Every row gives one point. Each copy is the shape, with its points in the same order, stretched, turned, moved and blurred by noise. Is it also mirrored, or only turned?
In the rows, zero is written as 128.

Shape (5 x 2):
[[124 102]
 [ 89 191]
 [108 125]
 [165 123]
 [ 66 107]]
Copy 1 (5 x 2):
[[136 121]
 [145 195]
 [146 135]
 [100 115]
 [188 150]]
Copy 1 is: mirrored
Copy 2 (5 x 2):
[[105 116]
 [188  82]
 [121 101]
 [153 172]
 [ 86  43]]
Copy 2 is: mirrored

Shape (6 x 3):
[[134 153 124]
 [139 146 142]
 [ 78 168  71]
 [183 145 203]
 [191 104 121]
 [113 117 167]]
Copy 1 (6 x 3):
[[113 125 155]
 [100 123 147]
 [190 138 186]
 [ 25 133 112]
 [106  69 114]
 [ 90 162 103]]
Copy 1 is: only turned
Copy 2 (6 x 3):
[[114 120 139]
 [121 107 125]
 [ 84 198 158]
 [145  35 105]
 [183  75 160]
 [138 122  75]]
Copy 2 is: only turned
Copy 3 (6 x 3):
[[130 124 142]
 [132 141 126]
 [ 97  49 179]
 [174 213  74]
 [127 177 170]
 [ 97 154  74]]
Copy 3 is: only turned
Copy 4 (6 x 3):
[[154 133 136]
 [139 134 146]
 [197 109 118]
 [103 151 175]
 [116 152  92]
 [130 106 155]]
Copy 4 is: mirrored

Shape (8 x 4):
[[185 154 106 167]
 [111  83 189 150]
 [ 89 123  95 129]
 [118  90 121 172]
 [155 187 147  90]
 [123 121 155 106]
 [118  88 114  71]
 [132 119 141 168]]
Copy 1 (8 x 4):
[[ 51 112 153 151]
 [176 122 128 180]
 [133 191 103  90]
 [ 99 167 103 155]
 [164  84 178 101]
 [173 115 134 127]
 [159 133  88  93]
 [114 138 136 161]]
Copy 1 is: mirrored
Copy 2 (8 x 4):
[[ 40  63  65 120]
 [141 119 237  80]
 [130 177 113 109]
 [ 85 120 176 124]
 [153 107  48  73]
 [172 122 142  95]
 [231 124 126 145]
 [ 77 108 160  97]]
Copy 2 is: mirrored
Copy 3 (8 x 4):
[[ 80  87  89 144]
 [182 109 125 196]
 [136 127 118 107]
 [164  95  83 161]
 [ 68 137 164 123]
 [129 114 154 143]
 [141  76 156  94]
 [148 110  99 178]]
Copy 3 is: mirrored
Copy 4 (8 x 4):
[[191 154 157 110]
 [ 68 200  67 122]
 [133 109 163 161]
 [113 191 154 164]
 [185  76  87  49]
 [114 127  93  92]
 [ 94  97 129  95]
 [130 181 121 133]]
Copy 4 is: only turned

Shape (11 x 6):
[[146  61  96 150  91 140]
 [173  78 159 177 107 178]
 [149 125 179 171 153  91]
 [188 150 122  94 105  76]
 [134 115  94  91 176 154]
 [163  87 180 184  87 148]
 [105 122  90  87  75 117]
 [121 144  83 115 145  76]
 [ 86  92 162  97 143 127]
 [130 168 119 102 165 148]
 [146 124 102 100 176 163]]
Copy 1 (11 x 6):
[[113  55 152 177 118 107]
 [172  62 136 222 190 118]
 [200 168 110 154 189  78]
 [120 170 189  87 158 121]
 [145 105  66  84 165 150]
 [167 101 162 227 182 107]
 [ 80 141 169  95  86 170]
 [134 154 124  63 110 104]
 [135 176  77 137 162 159]
 [171 146  91  71 165 164]
 [157 100  71  93 178 151]]
Copy 1 is: only turned
Copy 2 (11 x 6):
[[ 57 123 118 130 115 170]
 [ 67 112 148  48 178 157]
 [144 135 159  61 106 123]
 [133 124  66 119  50  89]
 [118 212  93 145 120 132]
 [ 76  67 159  43 162 157]
 [108  85  89 183  90 139]
 [143 173 102 170  38 102]
 [131 116 123 127 148 194]
 [152 175 114 127 121  87]
 [122 209  97 130 129 120]]
Copy 2 is: only turned
Copy 3 (11 x 6):
[[200 140  54 135 162 159]
 [224 111  81 160 150 112]
 [130 103 106 178  79 122]
 [ 89  99  59 139 178 128]
 [136 163 128 162 169 140]
 [209  93  71 144 120 111]
 [135 137  85  87 153 149]
 [ 85 126 109 146 125 168]
 [154 167 115 132  95 120]
 [114 124 156 150 148 120]
 [141 149 133 168 174 130]]
Copy 3 is: mirrored
Copy 4 (11 x 6):
[[147 101 108 135 165  82]
 [151  56  86 140 167 122]
 [105 138 127 142 180 188]
 [ 86 135 116 205 105 142]
 [ 66 118  82  80 131  96]
 [162  73 121 160 167 139]
 [144 146 148 155  94  87]
 [ 89 187 102 149 143 134]
 [123 126 200  81 141 120]
 [ 85 139  78 103  87 138]
 [ 67 114  64  95 120 109]]
Copy 4 is: mirrored

Shape (11 x 8):
[[ 97  83 117 118 126 109 135 120]
 [123 186 167 112 134 119 119  78]
 [143  86 112 114 137 142 132 105]
 [134 122 164 158 127  75 172 168]
 [193 121 164 104 126 119 143 141]
 [110 107 107 167 182 146 173  83]
 [108 135 140 109 112 137 158 116]
 [ 86 116 129 100 152  90 152  68]
 [ 79 175 121 134 137 190  68 153]
 [129 121  60  59 114 126 106  94]
 [ 70 167 137  95 204 131 140  95]]
Copy 1 (11 x 8):
[[ 88 161  98 159 124 144 124 137]
 [189 166 192  89 106 136  77 193]
 [ 97 178 118 124 162 121 154 100]
 [201 114  79 169 107 169 130 135]
 [192 136 146 119 179 172 136  75]
 [118 218  79 103  95  66 188 150]
 [140 158 124 104 151 157 118 174]
 [112 223 131 140  93 149 110 180]
 [ 90  70 177  47  91  90 106 172]
 [ 57 169 189 134 190 145 169 161]
 [114 201 169  54  45 136 132 175]]
Copy 1 is: mirrored
Copy 2 (11 x 8):
[[ 92  82 135 141 128 121 128 171]
 [145 108 145  85 130 184 135  98]
 [ 93 137 137 130 133 140 173 177]
 [ 99 144 203 162 108  91 129  94]
 [ 77 199 167 105 134 135 155 132]
 [169 107 159 176 103 140 214 136]
 [108  97 143  81 111 128 147 126]
 [ 94  56 140 148 121 180 167 149]
 [237  97  68  69 174  59  81  96]
 [ 76  87  30  82 126 137 143 181]
 [170  49 114 126 169 144 169  74]]
Copy 2 is: mirrored
Copy 3 (11 x 8):
[[148 109  93 102 122 124 102 124]
 [154  88 144 198 103 155 168 153]
 [116  90 120  96 137 104 141 108]
 [126 131 122 140 173 140  52  76]
 [ 97  94 143 117 201 148 114  81]
 [128  97 153 143  61  67 159  86]
 [174 107 136 147 141 130 136 124]
 [159  61 135 135  64 127 118 141]
 [181 208 104 168 117 146 205 199]
 [118  68 132 102 129  90 146 168]
 [169 115 176 151  41 152 175 165]]
Copy 3 is: mirrored

Shape (12 x 8):
[[158 153 115 101  88 140 119 137]
 [ 86 130 122 115  99 136  73 128]
 [138 140  94 111 109 161 165 103]
 [146 191 106 139 120 104 118  81]
 [136  81 155 203 122 132 148 182]
 [ 96 147 140 107 124 136 129 128]
 [138  48 164 164 165  80 111 165]
 [112 121 132  94  45 155 113  91]
 [152  86 208 155 107 137 177 169]
 [154 167 112 135 168 154 105  93]
 [152 182  94 148 168  79 152  89]
 [ 94 141 107  94 129 106  75 141]]
Copy 1 (12 x 8):
[[117  93 148 116 126 117 163 129]
 [ 69 131 144 136 134  98 110 148]
 [138 135 175 115 131 163 149 109]
 [105 152 135  89  26 123 169  75]
 [170 161 114 165 189  60 164 112]
 [130 139 112 118 129 138 129 146]
 [205 130 133 183 142  15 130 117]
 [ 73 122 204  88 168 118 100 141]
 [213 132 122 116 216  77 173 144]
 [125 165 164 135  21 133 196 147]
 [165 167 111 111   7 135 176  51]
 [ 96 104 110 151 103 105 112 136]]
Copy 1 is: only turned
Copy 2 (12 x 8):
[[ 78 144 109 164 120 139 122 138]
 [ 58 124 103  80 135 111 110 177]
 [ 99 142 113 164  65 155 124 151]
 [114 186 108 145  67  72 166 128]
 [166  90 156 163 194  89 122 186]
 [106 143 101  93 123 157 146 176]
 [178 100 200 105 206  92 131 115]
 [ 35 173 131 123 107 153  88 205]
 [158 159 155 152 211 170 108 190]
 [125 155  91 127  74  79 117 101]
 [170 167 129 156  54  69 196  90]
 [ 75 107 110  75 138 121 147 133]]
Copy 2 is: mirrored

Shape (12 x 9):
[[ 61 161 121 150  90 162 149 190  73]
 [123  62 120  92 154 135  58  69 140]
 [173 145 184  98 190 126 130 128 121]
 [ 48  57 128 123 112 140 160 126 145]
 [127 180 189 128 121 112  95 146 143]
 [100  89  71  81 112 152 120 140 140]
 [172 144 175 146  98 151  86 186 109]
 [114  93 127  99 167 174 123 112 172]
 [ 76  97 118 146 109 147 162 104 119]
 [144 128 168 152 151  76  96 158 131]
 [170 158 165 166 145  94 120 118 152]
 [ 94 112 125  75  85 163 176 138 108]]
Copy 1 (12 x 9):
[[ 98 161  75 114  95 108 208  99  72]
 [114  82 149  85 128 187 111 220 167]
 [122 145 156 137 135 205  72 119 121]
 [134  64 132 106 147 138 219 134 122]
 [ 85 166 157 166 109 132 135 159  96]
 [140 126 131  65 181 148 169 145 161]
 [121 172  84 153 125 144 133 207  87]
 [168 124 172 105 144 194 169 152 152]
 [142  80 112 119 110 121 191 124 130]
 [112 127 156 146 140 128  82 168  81]
 [152 133 166 173 119 122  83 151 118]
 [111 116  89 104 160 156 198 101 157]]
Copy 1 is: mirrored
Copy 2 (12 x 9):
[[ 89 169 138 190 129 151 180  81  74]
 [211 158  86  93 104  96 146 182 249]
 [141  60 110  71  88 181 109 110 177]
 [157 229  96 113 112  90 145 167 120]
 [160  76 162 113  99 159 185 159 129]
 [121 187 103 151 121 119 136 170 190]
 [148 119 152 178 171 185 136 137 121]
 [175 139  90 108  62 139 112 181 199]
 [155 175 113 139  99  95 158 159 112]
 [176 111 178  98 120 143 136 147 131]
 [177  56 174 103  85 137 115 160 116]
 [ 82 172  82 157 134 141 160 137 118]]
Copy 2 is: only turned
Copy 3 (12 x 9):
[[118 147 136 108 106  33  99  69 197]
 [145 102  53  68 138 233  95 148  83]
 [104 126 122 202 123 200 124 101 105]
 [118 146 106  83 107 158  76 170 201]
 [114 152 111 188  76  94 178 138 103]
 [150  88 125  65 132 135  53 158 113]
 [ 82  97 101 165  96  90 136  95 118]
 [104 115 136 109  88 220  76 156  93]
 [116 143 130  91 130 140 110 124 211]
 [ 94 169  70 154 148 118 159 141 104]
 [ 82 162 128 175 140 129 194 139 115]
 [153  81 155 132 103 118  68 122 207]]
Copy 3 is: only turned

Shape (16 x 11):
[[117 135 161 151 106 149 127 110 148  44 112]
 [ 13 142 108 124 163 149 149 118  99 135 152]
 [115  94 104 107 143 127 102 111  98 144 122]
 [155 143 142 120 132 124 118 104 162 130 184]
 [121  94  96 192 137 128 126 107 159 139 138]
 [153 204 127 134 118 154 129 104 118 143 108]
 [150 140 106 105 179 147 158 125 162 127 117]
 [133  92 119 111 119  89 118 173 134 138 124]
 [156 127 113 111 109  28 125 136 139 116 119]
 [148 114 174 133 153  65 158 112  77 129 117]
 [149  94 137 213 146 154 106 119 107  81 144]
 [144 102 102 151 120 103 123 108 145 121 110]
 [106  98 111 126 141 109 111 139 167 152 117]
 [155 192 134 134 113 164 184 114 140  96 130]
 [134 106 112 120 108 155 144 127 156 141 111]
 [144 142 154 110 196 147 119 178 112 140 128]]
Copy 1 (16 x 11):
[[115 199  99 135 117 114 124 134 166 138 128]
 [152 150 185  94 183 149 142  83 189 121  90]
 [119 119 124 132 145 128 132  77 130 107 120]
 [146 114 116  96 100 100 137 126 146 141  97]
 [171 116 129 155 114 168 125 119 158 163 166]
 [138 155 150 158 112  86 148 164 147 110 110]
 [188 140 102 116 169 126 133 135 133  99  89]
 [119 122 117 101 154 125  67 100 109 112 153]
 [106 120 106 111 171 103  95 156  88 153 151]
 [ 82 101  98 131 158 136 101 153 156 119 101]
 [114 136  79 143  93 145 142 122 204 118 177]
 [136 130 112 153 130 137 123 139 118 146 155]
 [160 119 135 131 153 134  82  96 134 142 133]
 [156 187 132 119 126 118 143 188 139 113 107]
 [160 149 131 145 121 148 102 120 111 114 130]
 [137 119  97 100 170  90  91  92 189  61  90]]
Copy 1 is: only turned
Copy 2 (16 x 11):
[[ 81  96 102 140 170 157 119 120  87 144 123]
 [109  94 167 116  95 115   7  69 128 151  99]
 [156 141 140 158  94 104 115 134 153 131 129]
 [ 63 149 131 131 114 111 160  74 123 145 142]
 [116 108 108  98 101 184 166  76 154 127  99]
 [108 148 133 163  93 160 149 112  54 126 123]
 [143 189 103 135 145 137 107  70  87 130 128]
 [145 161 140  87 131 101 153 174 165 130 138]
 [148 148 131  71 123 132 169 205 139 194 164]
 [166 117  99 109  47  71 113 149 124 176 132]
 [ 75 108  69 152  87 170 151 108 173 109 102]
 [148 120 111 103 117 156 162 131 136 147 138]
 [155 150 148  94 135 129 156 119 143 141 106]
 [ 69 140 104 130 127 158  99  89  44 111 156]
 [141 131 138 126 143 140 142 108 103  94 139]
 [122 192 113 161 107  75 104 118 120 122 105]]
Copy 2 is: mirrored
Copy 3 (16 x 11):
[[ 95 131 153  97 128 102 162 146  75 167 144]
 [158 151  97 151 133 104 102 150 153 179 155]
 [137 132 100 162 121 121  94 118 126 103 107]
 [159 142 108 158 157 184 114  89 101 148 125]
 [172 101  68 106  67 175 148 150 131 146 152]
 [137 169 180 119 105 125  74  80 106 109 146]
 [163 144 164 164 139 137 120 146 108 113 153]
 [123  98 101 155 143 132 137 110 141 107 136]
 [120  72 107 112 148 124 108  90 104  95 146]
 [161  81 144  98 143  69  88  61 151  90  78]
 [113  98 143  81 118 146 152 161 125 161  90]
 [144  90 106 112  82 138 137 120 114 116 145]
 [167 143  68 157 119 156 142 121 132 115 157]
 [130 116 203 119 113 115 108 108  92 153 159]
 [152 128 122 152  74 134 141 127 116 126 153]
 [136 170 180 177 202 136  98 110 151 112 100]]
Copy 3 is: mirrored
Copy 4 (16 x 11):
[[122 127 183 104 126 136  79 136 132 190 105]
 [ 29 128  99 113 136 130  95 186  50 135 108]
 [119 111 111 157 111 150 160 154 121 120  86]
 [114 124 115  99  87 141  93 132 163 135 136]
 [100 141 182  96  80 156 125 110 121 103 112]
 [163 121 144 167 139 125  62 107 132  97 130]
 [139 160  81 113 140 138  77 115 127 116 112]
 [ 88  95 125 111 119 118 187 110 135 119 103]
 [126 137 156 106  89  76 177 121 135 127 156]
 [147 119 122 126 120 148 172 138 113 127 198]
 [131  90 165 125  65 187 127 132 112 148  85]
 [133 149 183 119  96 131 139 112 135 114 111]
 [ 70 135 145 111 116 128 143 110 141 128  90]
 [161 140 139  95 169 124  41 114 119 108 142]
 [117 136 151 106 158 138 122 109 156 110  95]
 [117  78  44 152 145 155 111 101 109 142  94]]
Copy 4 is: only turned

Shape (18 x 12):
[[ 71  88 162 146 140 130 134 135  96 137 152  94]
 [141 152 124 124 133  98 115 175 129 109 152 128]
 [100 118 122 135 127 115 158 147 109 172 121 154]
 [ 70 124 135 102 146 128 156 123 132 117  91 133]
 [175  96 145 136 118 149 111 128 191  93 151 172]
 [102 145 152 147 171 157 176 128  80 118 110 126]
 [106 123 114 116 169 140 129 113  88 149 154 147]
 [ 59 103  96 140 145  98 190  99  84 113 141 106]
 [ 75 150 119 153 130 134 134 100 126 152 122  93]
 [109  94 124 148 139 134 183 131 105 157 104 115]
 [140 122 168 147 107 115  88 156 151  98 122 187]
 [130 140 174  91 127 108 154 136 120 123 161 146]
 [197  88 126 144 119 124  77 143 146  75 102 144]
 [218 110 180 132 144  80  79 137 198 108 123 149]
 [173 101 158 102 144 104  65 130 151 111 114 174]
 [181  83 155 107 111 120  75 168 170  96 108 135]
 [127 130 146 119  91 126 141  98  88 132 120 125]
 [147 141 145  76 129 141 120 157 146 129 154 132]]
Copy 1 (18 x 12):
[[148 103 169  89 180 126  97 143 116 160 142 159]
 [154 121  98  91  91 152 130 129 136 125 155 156]
 [ 98 114 145 137 169 139 125 148 113 106 160 130]
 [122 112 183 144 126  92 127 115 103 128 163  99]
 [203 219 120 128 107 132  90 128 170 104 140 171]
 [ 83 121 160 100 125 113  92 138  89 129 114 121]
 [132 125 118 143 137 138  76 159 108 164 159 141]
 [ 65  78 174 102 128 102  65 102 120 162 195 146]
 [ 91 106 156 144 163 152 112  90 137 166 135 116]
 [ 78 105 180 121 160 120  94 143 138 109 131 114]
 [193 188 125 128 110 146 154 148 118 111 148 194]
 [148 136  88 106 140  85 128 132 115 129 142 140]
 [190 184 138 120  46 145 113 173 180 137 128 182]
 [249 154  87 173  85 129 135 124 206 102  82 195]
 [237 162 106 177  87 124 138 172 150 141 128 177]
 [227 172 137 121  85 126 144 172 176 118 125 155]
 [ 84 144 118 116 140 101 131 152 129 177 134 129]
 [176 156  93 111 121 116 127 148 135 127 140 104]]
Copy 1 is: only turned
Copy 2 (18 x 12):
[[188 149  83 158 113 105 104 174 122 133 133 114]
 [147 126 141 147 117 160 129  98 153 155  87 156]
 [128 131  95 126 121 133 114 179  92 119  83 131]
 [147 123 104 123 111 151 108 149 103 118 156  98]
 [130 132 158 120  79  70 144  95 111 129 167 139]
 [150 111  77 172 136 155 115 157  94 106 149 131]
 [148 129  93 160 109 101  80 130  81 152 112 126]
 [161 153 101 151 166 131  55 168 143 146 163 118]
 [151 116 126 167 135 112 118 158 112 128 121  79]
 [117 150  72 138 127 137 110 180  99  97 133 127]
 [156 102 140  90 106 104 173 117 106 129 117 143]
 [140  86 105 136  95 131  98 113 146 134 104 157]
 [111 154 123 106 117 113 183  76 127 132 142 148]
 [124 137 138 100  83 103 165  58 138  82 104 151]
 [130 131 110  92  81 102 152  72 102 125 105 134]
 [121 148 114  96  76 125 183  81 140 129 122 143]
 [107  88  91 129 135 112 142 131 142 143 109 127]
 [122 105 119 150  67 140 128  93 138 157 101 140]]
Copy 2 is: only turned
Copy 3 (18 x 12):
[[167 118 109 162 101  97 142 121 125 128 110 131]
 [114 137 152 113 148  89 142 139 171 143  94 138]
 [131 124 120 113  79 154 152 105 101 157 127 146]
 [125 129 102 121  86 159 131 105 126 106 126 118]
 [148 136 162  99 148 106  67 119 136 148 151 122]
 [105 121 126 180 139 118 125  70 129 110 117 108]
 [134 149 120 133 116  84 143  63 125 124 104 116]
 [126 151  85 157  90 103 162 107 153 132 133  93]
 [126 149  89 147 114 107 122 130 118 131 116 148]
 [129 115 112 142 114 146 149  92 103 131 163 133]
 [131  96 155  95 127 130  86 139 128 160 105 131]
 [111 144 161 123  82 101 128 114 153 116 116 119]
 [124  97 145  82 208  96 106 138 127 132 147 102]
 [110  88 153  76 161  76  65 123 157 116 158 140]
 [125  97 141  67 135  96  96 105 125 111 126 112]
 [143  95 158  69 167 120 113 153 126 119 138 130]
 [100 131 131 128 113 110 138 134 101 123 130 108]
 [132 157 167 101 127 105 135 120 140 109 108 139]]
Copy 3 is: only turned
Copy 4 (18 x 12):
[[160 130  70 113 189 169 101  92 116 131 139 158]
 [113 118 193 135 134 112 126 144 112 136 148 153]
 [145 149 117 176 133 142 156  99 131  93 122 115]
 [164 105 125 213 153 146 118 128  83  80 122 122]
 [163 104 179 125 140 113 141 219 167 172 111 112]
 [109 158  61 153 143 121 135 112 110  78 146 120]
 [141 134  87 159  88 136 164 132 111 134 143 118]
 [148 141  45 226 155 128 133  73 101 112 202 123]
 [137 110  76 163 136 129 124  71  94 116  78 103]
 [140 139  85 153 150 132 162  81 131  79 147  99]
 [150 106 164 152 154 150 115 196 169 147  89 177]
 [129 148 166 166 181 143 146 146  90 121 134 128]
 [133  48 181  95 112 109 151 202 182 171 154 166]
 [115  36 230 114 130 159 130 232 161 186 102 117]
 [148  47 192 139 107 167 142 226 147 173 112 153]
 [160  48 233  78 154 134 131 204 152 157 125 163]
 [129 117 108 159 169 119 176 110 109 118 120 142]
 [145 125 225 113 144 112 144 156  80 122 107 122]]
Copy 4 is: mirrored
